Rows are points. Each copy is the shape, with its points in the same order, turned, moved and blurred by noise. Some copies are also mirrored. Which?

Shape (5 x 2):
[[ 0.49  0.28]
 [ 0.29 -0.02]
 [ 0.19 -0.01]
 [-0.66  0.10]
 [-0.48 -0.07]]
Copy 1 (5 x 2):
[[-0.34 -0.62]
 [-0.03 -0.36]
 [-0.03 -0.25]
 [-0.25  0.47]
 [-0.03  0.42]]
Copy 1 is: mirrored
Copy 2 (5 x 2):
[[-0.44  0.15]
 [-0.10 -0.04]
 [ 0.00 -0.08]
 [ 0.74  0.19]
 [ 0.68 -0.07]]
Copy 2 is: mirrored
Copy 3 (5 x 2):
[[-0.36  0.25]
 [-0.09  0.08]
 [ 0.02 -0.04]
 [ 0.06 -0.86]
 [ 0.17 -0.63]]
Copy 3 is: only turned

Shape (7 x 3):
[[-0.45 -0.26  0.21]
 [ 0.30 -0.40  0.14]
 [-0.25  0.12  0.48]
 [ 0.17  0.10  0.05]
 [ 0.49 -0.03 -0.08]
 [-0.41  0.96  0.05]
 [-0.01 -0.50 -0.07]]
Copy 1 (7 x 3):
[[-0.35 -0.19  0.39]
 [ 0.41 -0.04  0.47]
 [-0.34  0.31  0.43]
 [ 0.18  0.30  0.16]
 [ 0.53  0.27  0.17]
 [-0.59  0.77 -0.34]
 [ 0.24 -0.33  0.32]]
Copy 1 is: only turned
Copy 2 (7 x 3):
[[-0.12 -0.05 -0.45]
 [-0.18 -0.56  0.07]
 [-0.37  0.18 -0.10]
 [-0.14 -0.05  0.33]
 [-0.09 -0.32  0.48]
 [-0.20  0.86  0.27]
 [ 0.18 -0.42 -0.17]]
Copy 2 is: only turned
Copy 3 (7 x 3):
[[ 0.10  0.14 -0.58]
 [-0.47  0.04 -0.05]
 [ 0.16 -0.36 -0.41]
 [ 0.02 -0.11  0.10]
 [-0.25 -0.08  0.39]
 [ 1.02 -0.35  0.09]
 [-0.28  0.35 -0.19]]
Copy 3 is: mirrored

Shape (9 x 4):
[[-0.09 -0.36 -0.10  0.48]
 [ 0.45 -0.12 -0.29 -0.13]
 [-0.40 -0.07 -0.21 -0.86]
 [-0.17 -0.34  0.25  0.06]
 [-0.17  0.05  0.18  0.27]
 [-0.13 -0.20 -0.02  0.56]
 [ 0.32 -0.52 -0.28 -0.65]
 [ 0.22  0.05 -0.05 -0.72]
 [ 0.10 -0.06  0.33 -0.50]]
Copy 1 (9 x 4):
[[ 0.69  0.30 -0.12  0.26]
 [ 0.07  0.47  0.30 -0.02]
 [-0.26 -0.54  0.64  0.11]
 [ 0.50 -0.13  0.15 -0.10]
 [ 0.25 -0.07 -0.26  0.03]
 [ 0.55  0.21 -0.31  0.20]
 [ 0.18  0.24  0.94 -0.11]
 [-0.34 -0.02  0.58 -0.30]
 [ 0.11 -0.16  0.36 -0.59]]
Copy 1 is: mirrored
Copy 2 (9 x 4):
[[-0.61  0.48 -0.08  0.28]
 [-0.33  0.01  0.53 -0.03]
 [ 0.52  0.02 -0.09 -0.43]
 [-0.05  0.54  0.00  0.34]
 [-0.21  0.19 -0.14  0.54]
 [-0.58  0.38 -0.15  0.46]
 [ 0.07  0.32  0.58 -0.46]
 [ 0.36 -0.09  0.46 -0.13]
 [ 0.39  0.20  0.36  0.23]]
Copy 2 is: only turned

Shape (12 x 6):
[[ 0.28  0.37  0.32 -0.03 -0.35 -0.62]
 [ 0.42  0.01  0.23 -0.03  0.21  0.09]
 [-0.44 -0.10  0.01  0.22 -0.22 -0.08]
 [ 0.69 -0.16 -0.55 -0.25 -0.19 -0.02]
 [-0.30 -0.24  0.60  0.00  1.19 -0.32]
 [ 0.11  0.32 -0.16 -0.02  0.00 -0.44]
 [-0.04 -0.53  0.25  0.22  0.14  0.10]
 [-0.17  0.14 -0.29  0.01 -0.40  0.05]
 [-0.69  0.14  0.32  0.12  0.39  0.03]
 [ 0.12 -0.70  0.06 -0.11  0.50  0.28]
 [ 0.02 -0.42  0.32 -0.69  0.27 -0.31]
 [ 0.15 -0.30 -0.14  0.57  0.09  0.06]]
Copy 1 (12 x 6):
[[ 0.53  0.58  0.31  0.18  0.44 -0.24]
 [ 0.14 -0.14  0.08  0.32 -0.08 -0.52]
 [-0.23  0.31  0.28 -0.08 -0.08  0.29]
 [ 0.13 -0.10 -0.56  0.59  0.44 -0.06]
 [ 0.42  0.03 -0.01 -0.61 -1.00 -0.63]
 [ 0.17  0.27 -0.10 -0.10  0.38 -0.14]
 [-0.19  0.13  0.05  0.33 -0.56 -0.08]
 [-0.20  0.00  0.12  0.09  0.33  0.29]
 [-0.11 -0.05  0.53 -0.52 -0.39 -0.10]
 [ 0.05 -0.25 -0.28  0.29 -0.75 -0.13]
 [ 0.89 -0.12  0.00  0.18 -0.47  0.09]
 [-0.45  0.29 -0.22  0.19 -0.15 -0.23]]
Copy 1 is: only turned
Copy 2 (12 x 6):
[[ 0.20  0.80  0.53  0.11 -0.10  0.01]
 [-0.03  0.12 -0.08 -0.05 -0.19  0.31]
 [-0.25  0.23  0.19  0.62  0.38 -0.06]
 [ 0.26 -0.40  0.52  0.26 -0.51  0.24]
 [-1.05  0.27 -0.36 -0.62  0.16  0.13]
 [ 0.12  0.30  0.50 -0.07  0.08 -0.13]
 [-0.49  0.12 -0.06  0.30  0.11  0.47]
 [ 0.26 -0.02  0.26  0.58  0.21 -0.18]
 [-0.49  0.25 -0.31  0.03  0.46 -0.29]
 [-0.67 -0.38 -0.28  0.05 -0.16  0.53]
 [-0.68  0.25 -0.07  0.09 -0.64 -0.09]
 [-0.23 -0.16  0.16  0.18  0.36  0.52]]
Copy 2 is: only turned
Copy 3 (12 x 6):
[[-0.63 -0.29  0.08  0.18  0.57  0.32]
 [-0.31  0.52 -0.14  0.20  0.20  0.18]
 [ 0.28 -0.16  0.30  0.01  0.13  0.31]
 [-0.62  0.25  0.33  0.56 -0.31 -0.26]
 [ 0.42  0.34 -1.18  0.20  0.23  0.54]
 [-0.43 -0.25 -0.06  0.06  0.07  0.10]
 [ 0.30  0.45  0.05  0.37  0.10  0.49]
 [-0.06 -0.12  0.47 -0.08  0.01 -0.06]
 [ 0.52  0.03 -0.33 -0.34  0.27  0.30]
 [ 0.33  0.72 -0.21  0.57 -0.10  0.10]
 [ 0.14  0.12 -0.43  0.73  0.48 -0.16]
 [-0.03  0.33  0.22  0.18 -0.30  0.57]]
Copy 3 is: only turned

Shape (12 x 8):
[[ 0.60  0.25 -0.12 -0.03  0.42  0.12  0.12  0.29]
 [ 0.08  0.04 -0.49  0.18 -0.10 -0.05 -0.42 -0.31]
 [ 0.05 -0.51 -0.03 -0.52  0.29  0.66 -0.40  0.25]
 [ 0.78  0.31  0.46  0.17  0.33  0.61  0.27  0.53]
 [-0.15 -0.18  0.48 -0.37  0.76 -0.27 -0.28  0.41]
 [-0.28  0.08 -0.04 -0.08  0.04  0.60 -0.36 -0.01]
 [ 0.33 -0.76  0.02  0.15  0.39 -0.35  0.09 -0.29]
 [ 0.52 -0.01 -0.04  0.41 -0.19 -0.09 -0.33 -0.21]
 [-0.18 -0.73 -0.13  0.42 -0.14  0.49 -0.32 -0.53]
 [ 0.11 -0.05  0.09 -0.10 -0.27  0.64  0.20 -0.03]
 [-0.09 -0.18 -0.50  0.07  0.01  0.07 -0.31  0.55]
 [ 0.19  0.26  0.29  0.05 -0.35 -0.06 -0.01  0.35]]
Copy 1 (12 x 8):
[[ 0.18  0.69  0.03  0.16 -0.24  0.19 -0.48  0.09]
 [-0.67  0.15 -0.11  0.14  0.24 -0.11 -0.17 -0.26]
 [ 0.17  0.53 -0.16 -0.91 -0.20 -0.14 -0.06 -0.42]
 [ 0.77  0.65  0.30  0.25 -0.61  0.34 -0.62 -0.33]
 [ 0.28  0.65  0.16 -0.29 -0.22  0.40  0.69  0.18]
 [-0.12  0.09  0.23 -0.48  0.13  0.16 -0.18 -0.46]
 [ 0.00  0.24 -0.88  0.18 -0.17  0.11  0.30 -0.01]
 [-0.28  0.15 -0.12  0.58 -0.18 -0.12 -0.08 -0.44]
 [-0.24 -0.26 -0.58 -0.22  0.16  0.04  0.01 -0.93]
 [ 0.38 -0.16  0.01 -0.20 -0.12 -0.04 -0.40 -0.44]
 [ 0.03  0.62  0.09 -0.15  0.59 -0.28  0.02 -0.32]
 [ 0.35  0.08  0.44  0.38 -0.06 -0.17  0.00 -0.19]]
Copy 1 is: only turned
Copy 2 (12 x 8):
[[-0.36 -0.21  0.57 -0.38  0.11 -0.08  0.51 -0.05]
 [ 0.26 -0.18  0.51 -0.15 -0.17 -0.47 -0.26  0.12]
 [ 0.00 -0.13  0.07 -0.44 -0.07  0.56 -0.27 -0.58]
 [-0.38  0.26  0.53 -0.74  0.19  0.09  0.99 -0.29]
 [-0.50  0.02  0.01  0.01 -0.11  0.77  0.12  0.49]
 [ 0.19  0.24  0.10 -0.34  0.32  0.06 -0.29 -0.14]
 [ 0.13 -0.19  0.39  0.43 -0.77  0.20  0.42 -0.06]
 [ 0.19  0.06  0.48 -0.37 -0.58 -0.49  0.18  0.20]
 [ 0.75  0.29  0.33  0.09 -0.51 -0.04 -0.35 -0.44]
 [ 0.26  0.18  0.00 -0.40  0.15 -0.25  0.33 -0.48]
 [-0.48  0.11  0.31 -0.10 -0.18 -0.18 -0.46 -0.23]
 [-0.30  0.29 -0.05 -0.46 -0.23 -0.45  0.37  0.10]]
Copy 2 is: mirrored
Copy 3 (12 x 8):
[[-0.04  0.27 -0.25  0.28 -0.11  0.10 -0.75  0.17]
 [-0.17 -0.24 -0.32  0.47  0.33  0.02  0.05 -0.38]
 [-0.50 -0.08 -0.64 -0.27 -0.61  0.10  0.07  0.16]
 [-0.24  0.68 -0.05  0.41 -0.36  0.12 -0.65  0.80]
 [-0.15  0.22  0.07 -0.85 -0.11 -0.22 -0.34  0.04]
 [-0.21  0.13 -0.51  0.01  0.05  0.23  0.40  0.20]
 [-0.11 -0.75  0.23  0.04 -0.16 -0.41 -0.42  0.05]
 [-0.41 -0.09  0.11  0.68  0.18 -0.12 -0.15 -0.13]
 [-0.36 -0.73 -0.26  0.39 -0.01 -0.26  0.59  0.28]
 [-0.04  0.02 -0.16  0.42 -0.37  0.41  0.20  0.40]
 [ 0.08  0.20 -0.58  0.19 -0.25 -0.35  0.06 -0.32]
 [ 0.00  0.53  0.29  0.36 -0.18  0.12 -0.01 -0.08]]
Copy 3 is: only turned
Copy 4 (12 x 8):
[[ 0.00 -0.33  0.18  0.24  0.20 -0.48 -0.79 -0.16]
 [ 0.60  0.20 -0.36  0.03  0.39 -0.41 -0.06 -0.24]
 [-0.48 -0.18 -0.53 -0.31  0.52  0.20 -0.43  0.04]
 [-0.68 -0.29  0.51  0.28  0.37 -0.57 -0.74  0.21]
 [-0.05 -0.56  0.31 -0.54 -0.21  0.39 -0.30 -0.07]
 [-0.15 -0.10 -0.38 -0.03  0.42 -0.12  0.24  0.07]
 [ 0.54  0.39  0.05 -0.21  0.00  0.32 -0.90  0.20]
 [ 0.34  0.47  0.12  0.01  0.47 -0.45 -0.32 -0.07]
 [ 0.30  0.67 -0.48 -0.21  0.63  0.12 -0.10  0.57]
 [-0.45  0.28 -0.36  0.38  0.27 -0.17 -0.09  0.18]
 [ 0.13 -0.18 -0.64 -0.45 -0.07 -0.61 -0.23 -0.12]
 [-0.34  0.17  0.25  0.08 -0.01 -0.50 -0.10 -0.33]]
Copy 4 is: mirrored
